Every row gives one point. The window is the flat piece filled in between its corners: a triangle in 3 columns, a solid with four corners in 4, and so on. A path goes straight from each point to the next, and from the last back to the first. List the points from which the path goes on through the window.
(in the rows, 128 means zero)

Window (3 x 3)
[[ 90 189 141]
 [126  75 124]
 [135 186 148]]
Path:
(1): [113 113 113]
(2): [109 107 159]
(3): [102  69 174]
(4): [121  94  76]
(5): [143 117  97]
(6): [123 101 167]
(7): [117  91 176]
(8): [122 103 103]
(9): [101 215 114]
(10): [ 93 198 180]
(11): [138  54 155]
(12): [153  68  92]
Through the window after points: 7

Window (6 x 6)
[[ 94 105 158  83 179 120]
 [195 160 106 159 112 110]
 [111  76  76 143  84 114]
 [147 240 189  71 102 118]
 [137 143  75 119 139 123]
 [122 213 140 186 221 115]]
Path:
(1): [101 113 152  98 172 158]
(2): [105 118 148  89 169  80]
(3): [118 137  96 132 174  33]
(4): [123 115 113 153 147 191]
(5): [125 125 110 152 119 178]
(6): [122 148 106 130 132  42]
(7): [108 169 139  86 133  92]
(8): [117 161 143  90 137 144]
Through the window after points: 1, 5

Window (8 x 8)
[[119 146 146 106 162 128 151 153]
 [118 107  33 230 160 145 130 136]
 [166 144 249 130  95 105  81 156]
 [ 81 114  86  87  72 165  95 151]
 [122 156  99  95 123 204  67 160]
 [140 174  76 114 147 115 129 159]
 [147  97 126 168  59 170 144 141]
 [171 123 134  90 183  92 126 161]]
Path:
(1): [133 131 107 137 118 139 132 223]
(2): [107 128 127 151 128 158 133 220]
(3): [119 141 121 137 118 150 125 103]
(4): [146 132 117 157 131 127 127 104]
(5): [128 113 119 163 135 125 125 189]
(6): [127 109 116 172 123 118 153 218]
(7): [140 120 113 170 120 118 135  85]
(8): [129 121  74 144  97 150 105 104]
(9): [120 115  77 156 100 157 110 169]
(10): [118 153  93 141 145 134 134 224]
(11): [140 154  89 120 140 133 117 123]
(12): [141 148 111 125 124 130 117 122]
Through the window after points: 10, 12

Window (9 x 9)
[[138 105  97 100  84  94 113 143 148]
 [ 89 133 121 191 165  58 118  73 149]
 [207 120 125 182 166 179 125 203 120]
 [ 59 187 130  96 175  98 109 163 123]
 [ 66  73 149 116 177 157  62  67 102]
 [249 211  93 102 159 117 182  92 144]
 [146  88 193  86 111 118  82 113 130]
 [ 54  58 155  79 152  96 128 171 125]
 [ 91 108 158 147 117 145 132 105 113]]
Path:
(1): [125 111 134 136 134  74 111 104  63]
(2): [114 120 149 129 145 109 105 107 166]
(3): [121 140 130 133 136 111 129 118 199]
(4): [134 127 111 135 128  51 122 130  70]
(5): [ 90 124 122 108 164  70 106 100  48]
(6): [ 74 125 150  97 146 116 114 104 170]
(7): [120  98 145 136 133 131 120 102 162]
(8): [142  91 143 163 130  72 127 109  63]
(9): [145 119 147 111 113  85  88 133  61]
(10): [122 116 154 103 139 124 109 119 157]
(11): [135 127 126 116 145 161 119  91 205]
(12): [140 122 118 107 142  85 118 124  65]
Through the window after points: 1, 9, 11

Window (12 x 12)
[[169 128 236 181  58  93 104  17 183 127  85 138]
 [193 236 152 102 133 144 116  97 157 148 167 161]
 [110  92 199 165  82 180  88 146 129 139 141 132]
 [133 161  85 124 114  99 151 103 169 102 162 137]
 [144  97 100  95 127 180 108 184  84 171 112 124]
 [118 217 146  88 146  97 149 107 175 100 116 148]
 [176 134 168 199  84  81 143 145 172 104 120 138]
 [166 100 175 132  98 196 166 133 114 108 120 149]
 [117 135  96 126 145 156 155 163 190 170 143 149]
 [121  90 137 187 170 182 153 123  37 113  77 117]
 [155  58 163 123 167   7 207  96 109 127 171 105]
 [164  70 126 120 159 105  68 133 181 137 146 155]]
Path:
(1): [152 129 145 129 152 126 119 105 174 119 139  66]
(2): [158  98 147 127 160  98 167 115 149 117 158  60]
(3): [144 100 148 129 131  65 165 113 120 141 143 166]
(4): [135 120 149 134 115 127 156 110 110 128 132 208]
(5): [157 135 141 139 121 156 140 125 141 113 131 107]
(6): [181 119 168 148 136 145 111 114 163 111 121  75]
(7): [135 147 161 146 100 101 143 132 118 158 123 228]
(8): [137 129 146 133 123  86 111 119 146 145 140 182]
Through the window after points: 2, 4

Window (14 x 14)
[[182 106 117 133 123 162  69  96 107  84 116 104 168  85]
 [130 119 107 105 142 149 130 169  92  48 155 132 160 113]
 [115 122  88 146 147 166  89 161 135 127  81 109 197 120]
 [ 71  44 117 183 145  85 123 111 150 249 147 191  78 146]
 [161 134 112  95 128 214 119 153 125 144 159 119 132 114]
 [222 130 118 107 136 144 124 199  89 121 117 118 180 127]
 [151 116 195 124  88  97 137 135 232  73 153  96 172 140]
 [155 163 150 159 132 145  98 141 109 127 169  88 216  89]
 [145 117  89  69 158  84 146 104 183 100 171  95 146 152]
 [151 150 104  85  81 148  47 162  97 130 141 134 182  78]
 [160 135 127  96 116 124 186 100 169 109 148 174 186 157]
 [138 139 154 106 228 101 114 123 198  77 126 171 145 174]
 [121 123 195  76 131 105 157 107 145 123 119 106 161 159]
 [ 69 140 122 217 146  64 149 107 162 229  89 178  34 152]]
Path:
(1): [137 109 140 120 137 124 138 141 165 142 112 133 153  77]
(2): [133 125 123 144 118 124 111 112 146 113 151 133 154 191]
(3): [138 129 120 123 130 122 105 130 132 109 149 144 151 170]
(4): [138 112 138  96 157 140 150 142 150 119 124 140 163  61]
(5): [148 118 124 104 160 129 132 165 140 137 108 121 145  79]
(6): [157 130 124 152 130 147  56 135 115 113 164 123 160 208]
(7): [131 126 106 133 122 153  99 146 124 110 123 125 169 155]
(8): [134 122 115 111 163 144 128 154 142 118 119 121 170  80]
(9): [132 125 149 123 158 113 136 143 157 141  97 143 166  23]
(10): [133 117 113 154 123 110  96 119 125 117 148 112 159 223]
(11): [128 125 107 142 113 146  85 136 118 115 120 110 165 179]
(12): [137 121 113 119 171 146 135 160 152 129 100 133 181  63]
(13): [129 109 170 115 127 110 150 143 187 146 129 135 138  73]
(14): [133 127 125 168 111 102 104 118 161 111 142 121 143 210]
(15): [150 147 127 141  98 142 102 147 129 101 153 118 152 214]
(16): [149 116 142 100 145 141 145 132 164 121 141 126 172  65]
Through the window after points: 1, 3, 7, 11, 13, 15

Window (14 x 14)
[[136 204 100 154  75 205 121  72 180 180 123 147 164 122]
 [105 153  98  58 115 168 143 159 136  82 128 196 122  95]
 [135 201  86 166 207  96 164 144 108 115  61 100 114 130]
 [ 73 184 150 181 148 201  96 166  56 176 135 206 181 124]
 [122 117 142 149 100 126  39  98 101  65 117 114 165 127]
 [102  93 106 129 197 180  91 116  67 108 156 102 162 143]
 [178 112  95 164  42  48 148 114 122 157 175 183 172 104]
 [ 83  94 115  80 104  49  78 103 138 153 136 117  85 131]
 [129 108  77 111 111 136 146 205 193 204 146 109 145 122]
 [157  86  97 151  81 102 185 158  41 187 112 104  69  88]
 [186 191 150 179 142  96 115  69 137 106 160  83 110 119]
 [176  97  86 157 207 164  90 136 109  97 153 158  98 133]
 [168 170 170 126 154 211 137  48 205 140  84 120 149 121]
 [204 207 143  62 145  95  86  53 139 215  90 100 115  94]]
Path:
(1): [104 160 114 168 145 156  98 111 111 163 128 156 165  57]
(2): [142 170 147 128 117 162 122 139  99 161 130 163 144 185]
(3): [184 152 146 102 127 147 124 141 108 149 106 116 111 215]
(4): [134 141 109 139 143 143 121  94 154 156 122 124 143  65]
(5): [118 132 114 132 162 140 100  97 165 153 118 134 149   7]
(6): [186 186 135  78 106 143 135 107 112 139 112 137 110 209]
(7): [147 126 124 133 143 130 116 140  84 113 130 140 130 166]
(8): [127 122 119 145 159 113  94 126 102 130 141 134 136  75]
(9): [114 145 131 152 144 136 108  92 119 128 126 157 140  70]
(10): [166 192 140 120 118 162 116 122  86 128 119 142 128 212]
(11): [159 131 118 118 143 145 130 137  81 114 129 137 127 212]
(12): [127 125  93 160 197 155  96 114 127 124 134 121 130  69]
(13): [124 133  93 155 128 119 117 121 125 145 139 147 139  58]
(14): [172 124 120  99 103 145 131 139 110 136 120 162 143 225]
(15): [136 128 123 106 109 103 110 136 101 148 124 118 104 196]
(16): [101 111 105 115 127  93 102 100 147 155 134 126 115  63]
Through the window after points: 1, 3, 5, 11, 15

Window (14 x 14)
[[102 129  98 144 157 152 104 104 158  96 249 155  70 123]
 [ 81 176 104 132 172 126 165 111  73  78 193 165  85 144]
 [177 140 138  38  87  71 121 152 146 132  68 137 126 133]
 [163 115 112 174  84 118 139 161 125 151 103 158 190 110]
 [ 41 118 127 122 167 198 120  87 123  63 151 170  72 117]
 [ 59 122  81 114 102 111 182 106 112 183 183  82  89  39]
 [ 79 130 159 154 218 160 111 124  88 141 211 128  80  86]
 [101 134 160  53  84 152 132 183 126 119 153 160 145 192]
 [153 125 146 117  57  83 174 229 163 107  70  86 120 127]
 [172 172 179 196 141 196 189  77 150 143 186 146 136  94]
 [109 110  76  58 207 198 145 139 117  79 179 133 105 164]
 [148 112 173  45  86  54 145 185 184  63  76 115 238 182]
 [168 140 153 167  60 125 121 114 110 124 108  60 158 151]
 [ 89 220  84 143 123 149 123 142 145 166 160  90 127  43]]
Path:
(1): [132 168 144  88 118  98 133 122 153 158  96 114 110 187]
(2): [167  99 126  91  86 121 127 165 118  72 135 134 162  72]
(3): [140 140 137 139 100 161 153 123 105  91 190 128 133  72]
(4): [102 147 138 137 160 136 157 114 145 161 147 128 100 124]
(5): [103 154 123 158 169 139 153 146 153 187 139 132  96 161]
(6): [129 130 116 104 102 124 133 133 114  69 148 112 128  78]
(7): [119 150 122 116 116 140 139 138 107  82 167 138 115 103]
(8): [ 95 164 117 122 150 126 144 119 126 139 140 131 111 144]
(9): [ 94 136 142 147 181 134 142 128 126 162 162 144 105 131]
(10): [111 137 137 111 126 159 112 136  86  75 196 108 111  90]
(11): [109 127 121 111 137 173 138 135 117  76 187 151 113  51]
(12): [ 95 150 130 143 187 106 145 139 135 193 145 132 103 199]
Through the window after points: 1, 3, 7, 9

Window (14 x 14)
[[162  71 107 103 121 120 145 155 146 123 115 132 127 148]
 [108 111 147  83  95 108  68  80  97 145  96 130 135 150]
 [111 117 166 119 103 105 123  95 162 124 105 112 117 134]
 [106 147 119 119 151 112 120 138 131 117 107 123 117 146]
 [124  69 151 136 148 118 145 156  79 118 150  92  94 150]
 [144 110 151 129 141 118 154 139  86 160 156 149  48 116]
 [131  99 134 118 124 129 141 148 111 143  31  96 122 147]
 [116 155 169 131 119 141 164 160 116 142 119  99 146 135]
 [ 92  95  86 140 249 121 143 134 156 140 137 200 193 114]
 [ 88 131 180  67 145 131 145 123 138 113 149 112 123 125]
 [122 144 163 103 199 123 129 105 135 132 147 101 154 139]
 [123 136 185 118 172 109 131 165 125 121 121 133 143 128]
 [104 136 160 128 117 163  80 134 187 175 123 124  55 126]
 [116 109 146 122 144  96 150 168 124 177 133 114  91 144]]
Path:
(1): [108 113 159 111 147 123 134 118 135 126 121 139 116 162]
(2): [123 115 135 106 145 107 112 140 132 141 125  91 127  81]
(3): [130 109 137 116 132 114 128 143 125 140 118 118 105 113]
(4): [123 114 158 124 143 143 148 123 122 147 112 146  96 186]
(5): [109 115 166 117 135 126 141 116 117 135 110 146 115 192]
(6): [114 118 134 100 130 108 100 126 116 137 118 110 123 117]
(7): [120 119 144 113 152 107 120 146 120 130 127 103 127 104]
(8): [119 119 154 120 157 123 137 136 123 128 124 125 120 159]
Through the window after points: 3, 5, 7

Window (14 x 14)
[[ 87 102 174 117 198 120 152  94 152  94 115 131 139 111]
 [117 113 179  96 159  98 116 131 137  58  75 143 102 129]
 [ 37 198 160 111  97  20 127 130 208 125 169 104 119  87]
 [  7 169 109  92 117  41 123 143 147  93 160  76 108  73]
 [160 119 145 140 125 136  69 114  72 114 198 154 139 125]
 [141 101 142 197  93 115 116 105  88 112 178 120  86 125]
 [176 137 112 194 129  81 127 125  60  97 176 161 129  98]
 [ 47 149 184  85  87  68 173 143 145  95 166 116 130  76]
 [112  98 127 131 142 149 136 148 153  84 122 173 135 139]
 [ 86 138 156 139 137 131 125  95  95 104  93 179 124 130]
 [130 164 159 118 172 186 137 114 136  52 105 139 109 116]
 [165 115 120  98 140 144 145  86 114 112 105 149 112 127]
 [143 125 144 149 158 119 129 141  78 135 171 172  69 126]
 [137 135 154 139 156 144 129 153 102 125  88 113 138 128]]
Path:
(1): [112 145 150  96 141 106 151 109 116  92 136 131 117 154]
(2): [117 115 152 137 139 126 122 121 138 102 115 147 118  67]
(3): [ 84 115 163 126 123 106 120 126 134 122 101 154 109  42]
(4): [100 149 132 120 152 110 133 121 116  67 142 129 122 180]
(5): [106 148 153 116 133 104 137 128 117  98 132 118 127 139]
(6): [105 133 158 128 137 111 125 141 130 113 122 130 121  91]
(7): [122 115 141 131 147 131 103 131 137 123 148 138  96  27]
(8): [104 146 156 112 157 103 149 115 119  77 111 139 141 159]
(9): [127 146 148 122 142 114 120 120 105 100 160 141 124 142]
(10): [126 109 155 142 126 126 102 129 103 115 149 144 119  87]
(11): [112 121 139 131 131 127 111 112 124 109 110 154 110  54]
(12): [ 90 144 156 119 145  94 137 131 112  81 139 135 128 188]
(13): [100 168 161 134 155 103 155 123 113  92 177 117 118 168]
(14): [129 116 139 125 126 121 105 119 106 112 119 156 105  70]
(15): [ 91 110 139 137 154 126 117 141 128 114 113 152 101  26]
(16): [103 138 150 116 131 107 139 112 130  83 143 139 139 184]
Through the window after points: 1, 3, 5, 9, 11, 15

Window (14 x 14)
[[174 105 169 160 118  44 154 130  60  84 148 177 177 125]
 [110  73 130 137  69 181 126 128 109  72 122 112 210  98]
 [183 122 150 138 145 140 132  46  90 111 205  52 146 131]
 [113  93  61 131  33 129 153  84 143 126 194  75  68 140]
 [168 149 153 124  55 109 191 157  85 116 149 119 165 102]
 [151 146  55 122 108 160 106 245  80 155 116  80  89 150]
 [162 125 118  58 157 196 116 105 140  22  96 207 102 124]
 [180 101  36 147 110 142 121 138 177 138 103 143 132 157]
 [ 69  88 152 186 124 116 173 147 119 140  87 130 174 149]
 [207  69 137 111  33 149  97  96 182 131 109 159 125 106]
 [141 105 122 116 163  98 144 201 121 110  33  74 180 114]
 [ 98 142 105 211 138 181  75 143 145  64 168  88 155 122]
 [140 134 115 134 140 102 110 183 133 162 241 165 124 159]
 [114 139 154  90 162 104  97  30 134 127 117 140 174 155]]
Path:
(1): [161 121  91 139 112 136 122 112  81 145 163 109 123  24]
(2): [143 107 133 114 140 128 116 124 127 133 118 158 136  61]
(3): [194 102 142 150  61 143 116 150 141  89 130 139 185 203]
(4): [144 134 118 145 108 139 113 164 163  36 126 105 163 208]
(5): [134 103 115 123 125 143 144 120 119 126 111 155 130 111]
(6): [143 128 100 161 122 123 122 131 102 142 159 131 131  69]
(7): [128 122 122 116 117 140 108 166 160 102 182 119 140 229]
(8): [151 120 119 129  73 121 163 149 144 105 130 129 151 183]
Through the window after points: 4, 6, 8

Window (14 x 14)
[[146 193 174 108 107 146 189 109  81 132 106 108 100 129]
 [112 191 161 127  70 117 140 128 155  98 152 143  90 144]
 [180 178 174 160 108 101 144  97 118 132 160 165 104 104]
 [159 117 130 173 199  71 114 162 167 103 148  96  83 181]
 [136 160 172 149 124 172 151  99 135 143 124 172  75 145]
 [165 115 187 120 108  98 152 134 135 130  92 163  93 125]
 [136 124  68 122 135 172 153 187  94 137 109 113 118  91]
 [178 167 191 114  77 141 179 122 151 191 153 136 107 140]
 [ 78 128  68  80 183 148 152 147  99 145 116 113 179 108]
 [143  65 142 129 180  90 104 160 107 111 193 109  69 165]
 [174 123 162 147  85 154 183 103 126 106 133 141 137 148]
 [149 121  42  63 185 137 100 141 117 108 124 106 115 142]
 [129  76 106 173 157  57  87  95 158 116 148  76  47 151]
 [101 116   7  76 192 124 195 147 106 118 126 125 103 116]]
Path:
(1): [132 158 182 106 150 156 176 120 143  73 184 103  72  86]
(2): [145 141 121 131 112 103 136 130  96 155 103 128 110 173]
(3): [117 128  75 115 148 116 155 142  93 142 104 133 113 158]
(4): [141 125  86  96 167 150 186 130 150  92 168 109  85  72]
(5): [136 153 158 121 127 142 166 122 142 122 135 125 104 114]
(6): [134 140 139 143 110 123 164 126 102 136 122 142 104 147]
(7): [148 144 137 139 106 127 157 117  80 142 118 138 124 165]
(8): [165 138 161 124 122 145 176 116 168  91 148 121 101 104]
(9): [125 132  94 102 162 128 166 130 130 115 133 121  99 104]
(10): [155 146  85 122 127 117 130 135  96 134 136 149 112 171]
(11): [144 149  71 152  89  86 142 148  91 135 118 155 122 166]
(12): [149 133 132  99 173 141 142 113 140 120 148 118  92 111]
(13): [137 128 133 134 161 138 129 126 145 105 155 107  87 124]
(14): [130 132 110 140 136  96 135 119 124 137 127 120  95 155]
(15): [136 120  87 139 114 100 118 163  83 155 128 140 120 165]
(16): [146 120 123 117 169 129 137 137 148 107 144 115  94 120]
Through the window after points: 1, 3, 7, 9, 11

Window (14 x 14)
[[147 144 111  81  45 136  82 131  93  76 132 155 103 113]
 [155  84 115 204 175 149 151 144 173 101 143 155 107 109]
 [201  48 139 184 147 134 157 142 170 117 128 114 165 198]
 [ 89 146 119 140 115 110 193 192 161 203 137 178 117 155]
 [161 138  29  91 109 112  72 106  76  66 192 131 164 121]
 [155 156 111  83 114 203  82 126  67  69 182 118 188 103]
 [149 157 106  77 154 129  45 148  71 125 127 157 119 133]
 [ 44 161 128 192 109  86 141 184 134 167  83 114 121 144]
 [ 68 134 139 123 151  86 219 147 131 165  89 106  77 141]
 [222 137 106 182 156 129 177 195 178 107 123  96 125 145]
 [180  45 118 176 153 143 147 220 147  98 187  87 106 159]
 [ 93 153 164 162 123  79 155 141 188 220 141  93  81 127]
 [ 94 154  70  46 111 157  61 139 153  81 134 127 141 133]
 [ 67 163 197 161 149  38 189 185 184 142 134 145 107 158]]
Path:
(1): [106 164 136 163 118 127 148 110 163 144 176 143  62 203]
(2): [124 165 133 149 128 120 133 141 134 121 132 135  93 179]
(3): [104  98 145  94 122  79 140 195 150 138 150 143 172  52]
(4): [138  99 139 103 120 105 141 177 130 127 122 136 158  99]
(5): [113 172  86 161 112 146 143 135 141 146 158 151  77 201]
(6): [127 152 115 156 135 132 154 141 145 104 181 117  91 193]
(7): [142  70 102 119 114 113 132 185 152 135  91 125 171  72]
(8): [127 109 121 130 142  97 150 193 141 156 112 111 155  76]
Through the window after points: 2, 4, 8
